Each row is a point. To make a cloud, some directions were put in groups of two or more. Within a group, all points are equally far from the middle, so they leave a hole (a ring in 2 directions, a hollow ball in 3). The other directions are filled evenly. Then the cloud was stretched, turned, moved and blurred a little. How many holes are there, and how many directions does each take, smallest first?
(in the rows, 128 means zero)

Cloud:
[[ 82 170]
 [ 72 138]
 [138 194]
 [ 74 155]
 [190 136]
 [189 135]
 [166 182]
 [187 123]
 [137  77]
 [168 181]
 [140  79]
 [188 132]
 [175  99]]
Holes: 1 (2)

Cloud, 22 rows:
[[184  57 128]
 [157  65 158]
 [ 41 125 119]
 [131 193 166]
 [156 160 119]
 [139  69  89]
 [144 167 179]
 [ 32 164  89]
 [115  88 176]
 [113  71  70]
 [109 148  76]
 [155 117  61]
 [103 140 161]
 [167 147 157]
 [185 119 109]
 [ 48 181 105]
 [ 86 101  55]
 [173 199 133]
 [172 186 139]
 [ 69 134 138]
 [196 148 164]
 [154 127 143]]
Holes: 0

Cloud:
[[171  78 155 165 123 129]
 [154 177 107  64  67 106]
 [205 146 123 180  83 109]
 [ 89 170 133 158 167  35]
 [209 136 112  64  70  84]
 [ 54 100 142 172 131  64]
 [164 121  76 174 177 181]
 [152 140 163  58  80 196]
 [145 167 188 162  86 125]
 [ 86 117 196 139 122 151]
 [199 191 110 147  88 136]
 [123 104 182  84 102 101]
 [205 182 149 120  99 196]
 [197 110 128 109 183 108]
 [192 205 103 125  91 160]
 [125 132 100  68 147  67]
 [152 196  78 117  73 105]
 [177 150 143 189 118 170]
 [ 84 182  97 144  70  95]
 [117 158  84  77 161 165]
 [ 98  92 103 206 172 173]
 [172 121  87  75 109 146]
 [ 99 170 192 145 171 121]
 [150 112 182 147  67 200]
 [197 129 126 150 104 208]
 [ 54 151 163 132 175  70]
 [119  94 139  61  59 102]
 [ 95 135  77 115  62 223]
 [ 78  96 156 189 126  83]
 [ 59 134 116 193 151  57]
 [156 133 185 136 165  84]
 [216 171 121 123  97 147]
 [129 124 151  60 108  87]
 [157 162 150 191 107 105]
 [111 178 111 208 137 132]
 [ 41 109 166 133 162 115]
 [141 139  57 104  57 175]
 [153  91 114 124 162 202]
 [127  89  91 155 120 202]
 [162 101 150 175  77 181]
 [164 152 160 110 203 166]
 [112 164  61 177 107 174]
 [135  88 128  81 178 144]
 [118  85  92 157  87 182]
 [ 88 124  89 206 137 176]
 [ 58 125  68 168 150 112]
 [ 94 167 117 196  45 189]
 [ 53 209 118 150 169 134]]
Holes: 1 (4)

Cloud:
[[153 141 192 145 197  83 112  66]
 [144 100 212  87 141 168 109 117]
 [130 197 163 138 194 150 104 198]
 [129 183 114 102 162 181 112 175]
 [144 168 210  81 191 139 113 180]
 [103  82 196 113 110 163 104  61]
 [149 227 153 112 123 155 119 183]
 [135 221 142 191  78 119  83 119]
 [ 99 110 125  92  79 139  30  71]
 [107 115 164 124  75 193 194 173]
 [ 86 129 146  79 159 141 197 147]
 [ 63 130 201 134  70 114  79 145]
 [146 190 151 146 142 167  37 106]
 [ 78  96 188 141 146  99  98 120]
 [128 191  89  61  99 172 128 103]
 [179 163 147 182  93 171 131 157]
 [155 173 143 145  83 179  73 202]
 [125 196 165 118 157 174 177 189]
 [103 212 132  58 102 106 155 126]
 [135  93 146 132  51 103 140 137]
 [143 170 119  52 105 104 166  88]
 [213 112 177 106 121 151 104 108]
 [185 123  80  66 143  74 104 162]
 [167 155 128 172 146  89 164  67]
 [199 140 120 128  51 177 142 115]
 [143 199 146 200  56 202  91 139]
 [106 162  92 177 116 163  79 115]
 [171 197  85 149 117  73 104  67]
 [110 156 117  94 101  66  74 181]
 [198 129 105  42 167 118 135 163]
 [137 126 183 106 168 145 193 109]
 [ 67 121 106 181 148 197  99 180]
 [128 160 164 131 102 242  92 128]
 [202 118 146 128 140 179  63 168]
 [ 66 151 141  88 127 204 127  61]
 [153 171  89 135 115  82  90  81]
 [128 206  90  60  78 146 148  62]
 [202 158 184 152 144  70  80 182]
 [143 184 122  86 159 198 129 134]
 [119  94 130 176 111 172 190 112]
 [114 141 162 115 122 111 222 124]
 [238 154 174  88 150 143  86  98]
 [158 174 154 143 154  90  46 183]
 [153  82 211 116 116 187  77  78]
 [154 147 124 167  96 152 112 215]
 [134 113 113 138 175  92 169 126]
 [ 80 136 202  87  90 108  86 142]
 [ 91 223  97 122 100 156 121 148]
 [ 87 109  93 136 135 165 108 194]
 [185 130 124 178 177 156 150  84]
 [171 145 208 112 175 127  72  63]
 [148 198 126 175  85  93  86  64]
 [117  91 120  85  46 131 121 116]
 [132 126 104  90 207 132 181 182]
 [124 209 178 186 139 116  94 112]
 [ 45 188 152 180 106 128 113 182]
 [172 152 122  67  96 130 173 133]
 [111 175 183 102 154 186  93 153]
 [101 181 168  68  68 127  97 102]
 [102 163 176 213 104  86 133 165]
 [132 183 142  35 130 146  96 111]
 [ 97 161 204 168 154 163 144  28]
 [126 115  86  79 113 186  91 176]
 [ 91 149 201  57 111 108  70 182]
 [113 185 237 164  59 128 126 151]
 [135 122  98  61 157 108 122 222]
 [125 129  93 158  61 150 114 193]
 [ 72 168 108  82 201 173 129  82]
 [108 137 163  58 107 192  33 106]
 [185 188 189 123  63 167 110 145]
 [168 165 130  16 107 136 113 123]
 [174 209 178 145 152 140  77 127]
 [ 39 142 162 137 147 176  78 101]
 [ 68 128 178 108 122 219 169 113]
 [113 242  87  92 132 106 121  91]
 [157 195  82  94 161 125  74 158]
 [ 79 180 155 157 207 109 100  98]
 [168 142 193 166 165 155 160  84]
 [141 187 163 164  90 234 102 111]
 [182 169 163 120 189 154  62 169]
 [149 160 103  27 117 144 118 112]
 [106 206 207 121  44 131  95 125]
 [104 174 128 209 167 136 111  64]
 [143 160 181 109  96 198  95 181]
 [130 122 120  80 112 218 135 130]
 [ 73 153 109 120 140  98 146 130]]
Holes: 1 (4)

Cloud (100 x 9):
[[110  82 161 209 223 158 148 181 109]
 [156 122 145 144  85 140  96  88 146]
 [198  96 131 104 157 143  64 181 168]
 [129 125 144 141  76 108  86 133 134]
 [152 176  83 135  62 138 153 153 111]
 [144  81  89 117 192 122 156 180 189]
 [ 85  91 152 112 183 169  84 119 107]
 [ 94 127  94 141 149 229 116 100 134]
 [ 82 103  89 178 189 152 138 104 111]
 [104 170 107 180 123 147  83 189  68]
 [145  76 150 154 204  88 195 132 156]
 [144  33 133 166 129 125  97 147 126]
 [120  86 211 205  87 117 161  94 155]
 [104  57 186 190 177 140  85 171 139]
 [101  49 116 147 180 194 117 179 176]
 [135 103 104  97 118 157 164 210 134]
 [163 112 167 166 130  79  84 156 117]
 [ 83 124 108 147  70 141  70 175 125]
 [144  62 106 136 136 211 118 127 132]
 [105 145 115 146 137 159 147 122 189]
 [126 167 107 181 160  93  82 151  83]
 [ 56 180 149 122 175 188 158 126 119]
 [133 133 148  99 115  67 168 184 177]
 [102 103 146  79  70 130 103 110 146]
 [160 105  71  90 209 139 105 214 151]
 [104  75 117 199 198 168 144  87 117]
 [141 166 144 163  81 142 187 117  86]
 [159 148 131 185  79 188 141 159  65]
 [ 76 102 131 136 154 167 162  83 139]
 [ 42 159 116 144 175 120  94 117  89]
 [108 122 136 215 145 113 115 134  87]
 [103 134  79 165  99 162 193  81  87]
 [157  77 103 125 151 184 157 153  71]
 [108  65 142 169 112 107 172 114 110]
 [182 106 121 123 184 154 104 124 133]
 [170 168  88 160 107 128 162 142  45]
 [133  72 112 114 120 137 151 130 182]
 [ 95  72 109 106 223 175 113 136 139]
 [174 109 163 166  92 213  85 112  84]
 [159 101 172 103 153 104 144 104  75]
 [133 107 111  87 125 113 149 131 127]
 [115 169 113 126 161 121 123 108 152]
 [126 163  83 186 191 144  57 111  80]
 [137  69 185 190 106 173  87 143 103]
 [103 112 109 132 125 203  77 144 216]
 [127 192  73 100 174  98 129 126 150]
 [138  84 165 146 109 174 109 184 154]
 [ 89 106 103 113  59  59  71  78 171]
 [161 155  59 115 129 128 159  92 124]
 [165  64  88  62 124 202 133 130 182]
 [ 48 168 171 173  56 150 125  68 108]
 [126 112 210 207  88 146 149 108 130]
 [ 83 171 127 141 194  98 145  99 133]
 [138  96  89 167  75 210 150 161 167]
 [ 78 127  91 169 119  94  93  63  88]
 [ 70 142  99 145 136 107 112 143  69]
 [141 112  91 210 104 127 162 117 121]
 [189 137  55 140  95  82 175 217 135]
 [144  77  89 165 111 202 103 157  64]
 [129 116 194 169 183 162 146 179 130]
 [ 96  61 117 221 171 116 170 141  58]
 [120 163  85  90 175  86  78  74 165]
 [125 196 119 150 141  65 150 161 109]
 [ 85 172 148 182 138  90 147 121  80]
 [ 88 184 117  67 138 125  84 125 202]
 [133  60  55 152 163 169  89 114  80]
 [107  84  71 108 150 107 164 190 155]
 [131  36 148  94 181  98 104  95 207]
 [144 109 180 127 197  94 146 249 176]
 [143 100 128 167 185 225 120 135  93]
 [107 141  54 111 199  55 130 201 205]
 [134  90 122 177 178 104 165 160 131]
 [106  67 166 155  93 105  62 123 146]
 [ 94  96 157 144 158 173 104 193  86]
 [155 124 117 174 123 151 226 141  63]
 [119 137 118  94 183  60 114 162  82]
 [141 159 132 204 157 134 159 130 108]
 [ 94 118 110 169  97  96  56 134  64]
 [126 144 130 123 149  84 175 136  67]
 [ 70 157  79 139 194  92 165 110 164]
 [104  61 170 166 147 147 144 101 170]
 [109  41 109 164 189 114 163 130  85]
 [175 137  83  89 138 137  95 183 163]
 [125 168  71 103  80 137 195 119 151]
 [ 99  71  80 173 132 177  67 160  96]
 [113 180 138 140  80 116  92 138  92]
 [155  91 176 140 176  59 182 119 232]
 [162  63 101 112 161 159 106 166 164]
 [131 152  60  62 145 185 108 151 216]
 [165  25 110 129 153  50 123 119 176]
 [142  70  39 160 127 124 108  99  57]
 [146  67 115 117 169 134 243 167 124]
 [108 112 173  64 167 164 132  89 136]
 [ 62 195 148  80 159 131 148  93 138]
 [111  97  63  93 122 116  99 123 139]
 [104 202 130 110 131  90 145 106 162]
 [ 55 159  77 188 170 185 136  70 137]
 [159 138 154  86 187 236 130 124 134]
 [ 84 152 138 163 140 114 101 145 131]
 [197 134 125 102  86 117 119 204 119]]
Holes: 0
